Rows are points. A path goes straight from each point to the next, and from the last back to the first. The post is the endless flat space through its rows: a point in 2 columns, a line in 3, a plane in 4, and so on, so that a path can go around it. How many times does the path go around the post? Going back the other way cancels.

Post, one row:
| 1.2 | 0.5 |
Path (8 x 2):
| -3.6 | -3.6 |
|  0.0 | -1.6 |
| -4.0 |  0.0 |
| -0.3 |  3.2 |
|  5.3 |  4.1 |
|  4.6 |  1.1 |
|  1.6 |  2.7 |
| -2.0 |  3.5 |
Times around: 0

Post:
|  1.6 |  0.4 |  4.3 |  1.3 |
| -2.7 | -1.3 | -1.2 |  0.0 |
|  6.5 |  0.9 | -4.1 |  2.8 |
Path:
| -0.5 | -0.5 |  0.0 |  3.8 |
| -0.1 |  2.2 | -5.7 |  3.5 |
|  0.2 |  0.7 | -0.8 | -0.2 |
|  1.3 |  1.4 | -1.3 |  1.3 |
|  0.0 | -0.1 | -4.5 |  2.7 |
|  2.2 |  0.6 |  0.3 |  4.4 |
|  1.6 |  3.6 |  2.9 |  1.5 |
|  0.6 |  3.6 | -4.4 | -1.0 |
|  1.4 |  1.6 | -1.0 |  2.3 |
|  4.6 | -0.4 | -0.8 |  4.1 |
|  2.8 | -3.7 | -0.5 |  1.8 |
| -0.8 | -3.1 | -1.3 | -4.5 |
|  3.2 |  2.7 | -8.8 | -1.7 |
|  3.1 |  6.5 |  4.7 |  2.1 |
|  6.6 |  1.8 |  1.0 | -2.3 |
|  5.5 | -1.4 |  0.0 |  0.8 |
|  1.8 | -4.4 |  1.2 | -1.4 |
| -1.3 | -2.0 |  0.6 | -1.1 |
| -3.4 | -4.8 |  2.2 |  1.4 |
Times around: 0
